Each row of a before or after table is a point. One or more steps were done to the points. Then noise was added and the rows were shuffled. The steps act on how far a point lies along the listed directions, d1 being the first. Name the steps. A step turns or swaps two directions, mirrors them in a line or flattens them onto one, adds a multiple of one to another, or multiplies one. Angles are multiples of 10 degrees, from the lower direction toward the higher: turns from -170 to 170, lines from 10 to 170 but not 90. Use the fewest steps. Two steps may share a direction if one is a turn and the other turns, adds or multiplies; they go together, in the order done. Otherwise the lowest direction goes first.

Directions:
(1): [-34  25 -57]
(2): [-15  59  35]
(3): [-60 -29  24]
Before (12 x 3):
[[-34 -10  15]
 [  9  -3 -15]
 [ 27   9  18]
 [  0 -21  -2]
 [-28  28 -17]
 [-12  -3 -35]
 [ 29  36  12]
 [-12 -15  34]
 [ 35  -1   4]
 [-44  -7 -20]
 [-13  -8  13]
 [-23   8  48]]
After (12 x 3):
[[ -9 -12  11]
 [-10 -16  29]
 [ 46  11  -6]
 [-55  -6 -12]
 [ 37   1   8]
 [-41   2 -18]
 [  4   4  -9]
 [ -1 -14  27]
 [-29   5 -22]
 [ 43   8   5]
 [-32 -13  14]
 [ -6  -2   8]]
Steps: add 0.5 times d1 to d3; multiply d2 by 0

Directions:
(1): [-36  31  22  -2  29  40 -19 -39]
(2): [-44  31  -1  -5 -25  16  28  50]
(3): [-43 -60 -22  12  17  13  24  -7]
(4): [  7  33 -22  52  38 -19  31  -1]
(5): [ 21  10 -60 -35  22  34  -4  10]
Before, 11 rows:
[[ -3  -5   9  -5   0   5  -7  -9]
 [ 11   3 -22 -12 -22   3  12  36]
 [  8  26   2  17  12  -8   6  -3]
 [  5  10 -14  16  20   0   4  -4]
 [  2  -2   7   9  12  -1   1   0]
 [  1   2   2   2  -1 -10   9   2]
 [ 15  -3 -18 -22   2  11  -2   1]
 [ -2  31 -10  15  11   0   6   6]
 [-11  10  11  -8  -6   3  -8  12]
 [  4   9   0  -7   0  12 -11  -1]
 [ -1   2 -15   1  13  10   7  10]]
After:
[[ 11   3 -20  16  28   1   9  -2]
 [  0  -4  17 -22 -17   6 -14   1]
 [-21 -33   6 -15  -5   9 -10   1]
 [ -1   3  -2  12   8 -11  14  -3]
 [ -7 -46 -26 -10   1  16   6   0]
 [ -9  22 -37  59  47 -13  37  -2]
 [ 13  43 -27  49  40 -14  25   3]
 [ -5  38 -21  57  37 -17  42   6]
 [  8  -2  -9 -37 -11  19  -9   7]
 [  7  16   5  18  15  -7   6   6]
 [ -7  -5  -2 -14  -9  16  -7   7]]
Steps: multiply d1 by 0.4; multiply d2 by 1.6; turn d2 and d3 by 110 degrees; multiply d4 by 3

Directions:
(1): [ 18 -20   4 -48 -47   5  35   9 -17  34 -44 -18]
(2): [-46  16  20 -24 -11  39  -1 -19 -46 -52  -5 -11]
(3): [  4  51  28   9 -15  -6   8 -48  -2  25 -19  56]
(4): [ 52  -5  28  -1 -21 -24 -13  31  -7 -60 -13  29]
Before:
[[ 52  16  20   9  -3 -41   0   4   6   1  -6  45]
 [-23 -44 -35  -1  28   9 -11  31   1  -6  29 -47]
 [-30 -10 -34  21  27  -1 -14  17  22  30  24 -22]
 [-25 -26 -32   2  44  11 -12  21   0   5  22 -36]
 [ 58  11   7 -10 -18 -35   1   4  16   5 -15  42]
 [-41 -20 -16  -5  -6  29   5  -2  13   5   8 -21]
 [-14  16   4  12  10  11 -19   9  -6 -33  26   0]
 [-13  -8 -21  14  21   0  -3   8  26  13  26 -31]]
After (8 x 12):
[[-51  11 -18   0  16  23  11 -34  -4  51   8 -12]
 [-15  20   9 -21 -23  22   7  -2 -24  -1  -8  -2]
 [-58   4 -21  10  18  27 -12   1  -3   8  19 -28]
 [-42  13 -14   6  13  19  -4 -19   4   4  21 -28]
 [-30 -22 -21 -10 -11  21  12  -1  17  26   4 -18]
 [ 30  20  25  18  12 -26 -16   1  -9 -45  11  39]
 [-50   5 -19 -11  31  26   2 -21 -17  34   4 -18]
 [ 39  21  11  18   9 -30 -24  -1  16 -42  16  45]]
Steps: turn d1 and d2 by -90 degrees; mirror d3 and d4 in the line at 60 degrees

Directions:
(1): [ 26  22  42  12  29  14  -6  15  37   4 -22  17 -26  15 -35 -29  19  -8
  17 -47  34   8  19   2]
(2): [-12  22 -10 -16 -26  60   2 -12 -10  10 -18   4 -20 -12  44  43   7   8
   3 -26  28  26  19 -35]
(3): [ 31  19  27 -21   8  -5 -21  -6  -4  26 -42 -44  41  16  13   8 -45 -31
 -28  -8  -3 -20   6 -13]
(4): [ 43   9  10 -55  -4   7  14 -26   8   9  33  57   7 -12   9   4 -14 -20
   2  -5 -32  14  17  33]
Before (14 x 24):
[[-13  -2  -5  26  -4   2  -4  11   8  -7 -15  -7 -11   7 -10  -1  12   8
    7 -14  26   2   3  -9]
 [-13  -8  16  41  29 -29  -1  28  20 -20   1  10 -27  10 -51 -53  31  15
   22  -6  17  -7 -24   7]
 [-22 -12 -21  -8 -21  26  23   3 -13 -11  25  21 -14 -13  13  24  16   8
    4   5   5  23  -4  -4]
 [ -4 -16 -19 -14 -10 -36  -2  -9 -24  -4  18  -9  32  -4  14  10 -12  -1
  -20  40 -43  -9 -18  19]
 [  1 -12  -3   0   2  -5  12  -1   7  -7  20  21  -7  -8 -10 -15  13   0
   12  12 -13   2  -7  24]
 [ -3 -10 -17   3 -10  -4   5  -2 -11  -6  17  10 -11   1  -3  -8   4  11
    7  11 -11  -3  -3  -1]
 [  9  16   9 -11   1  -9 -10   4  -7  14 -11 -37  25   4  17  -2 -25 -24
  -13   5  -8 -18  10  -8]
 [ -2   0  -2  10   5  -8  -1   2   2  -9   2   2  -4  -5  -9 -11   0   8
    3   0  -9  -1   4   4]
 [-21 -13 -25   4 -11   4   6   6   5 -18  13  20 -24  -7   0   3  21  15
   10   4  -5  10 -10   6]
 [ 12   1  28   4  21 -18  -8  18  21  -1   1  11 -12  17 -44 -31  16  -9
   11 -12   1  -5  -1  20]
 [ -2   9  -1 -14 -11  10  -1  -8   0   3 -20 -29   6   1  10  11 -27  -6
   -5   2   9  -5   3  -9]
 [  4   2  -8  -3  -2 -16  16   0   7 -22  32  22  -6 -20 -17  -2   7   8
    2   0 -31   9   0  23]
 [-32 -14 -19  37 -10 -11  -4  14   2 -18   9  -9  -9   0  -8  -1  16  15
   10   5  14  -1  -9  -7]
 [  0 -17 -17   0  -8 -16   1 -13 -23   6   5  -9  15  -7   4  14 -17  -7
  -17  35 -16  -8 -13   1]]
After (14 x 24):
[[-18  -3   3  49   5  -3  -9  24  21 -18  -6  -4 -24   8 -28 -17  27  13
   20 -22  36   3  -1  -8]
 [ -1  11   5  -6  -5  14  -3  -2   6   4 -25 -30   4   4   5   9 -22  -6
   -4  -5  20  -4   5  -9]
 [ 22  -1  24 -21  14 -20   0   5  16   6  20  28  -6   9 -36 -23   5 -16
    5  -5 -22  -3   0  31]
 [-32 -16 -25   1 -20  27  20  10 -14 -10  21  12 -15 -10  13  22  18  14
    4   8   9  20  -8  -7]
 [  3   4  10  19   6   8  -5  13  21  -2 -19   8 -16  13 -20  -9  18   8
   14 -30  31   7  14  -5]
 [ -2 -15 -13  -1  -1  -9  12  -6  -3  -7  25  16  -2 -11  -4  -9   8   2
    9  23 -20   1  -9  19]
 [-11 -17 -12  22   1 -18  -3  -1 -21   6 -11 -27  10  -2  -7   7 -10   0
  -16  29   1 -11 -12  -9]
 [ 11   2  32  23  35 -20   2  23  37 -13   7  39 -30  10 -57 -61  28   5
   26 -23  15   3 -13  22]
 [  6  18  12  -7   2  -7 -11   8  -3  14 -14 -42  21   8  11  -6 -21 -23
  -12   2  -1 -14   7 -12]
 [-24 -18 -21  15  -7 -38  -8   4 -25  -8  -1 -37  27   4   5   5  -5  10
  -19  41 -25 -13 -28   3]
 [  1   1  -1   9   3  -8   1   1   3  -9   3   6  -7  -8  -8 -11   1   8
    1  -3  -8  -2   2   3]
 [-23 -11 -24  10 -10   6   8  12   9 -18   7  18 -28  -3  -4   0  23  15
   12  -1  -2  10 -11   3]
 [ -7  -9 -18  12  -9  -2   2   2 -10  -6  12   6 -13   3  -5  -9   7  12
   10  10  -7  -5  -6  -6]
 [ -5  -4 -21  -5 -12 -19  17  -4  -5 -23  37  15   6 -25  -4   9   2  10
   -5  20 -43   8  -9  22]]
Steps: multiply d4 by 1.6; turn d1 and d4 by 50 degrees
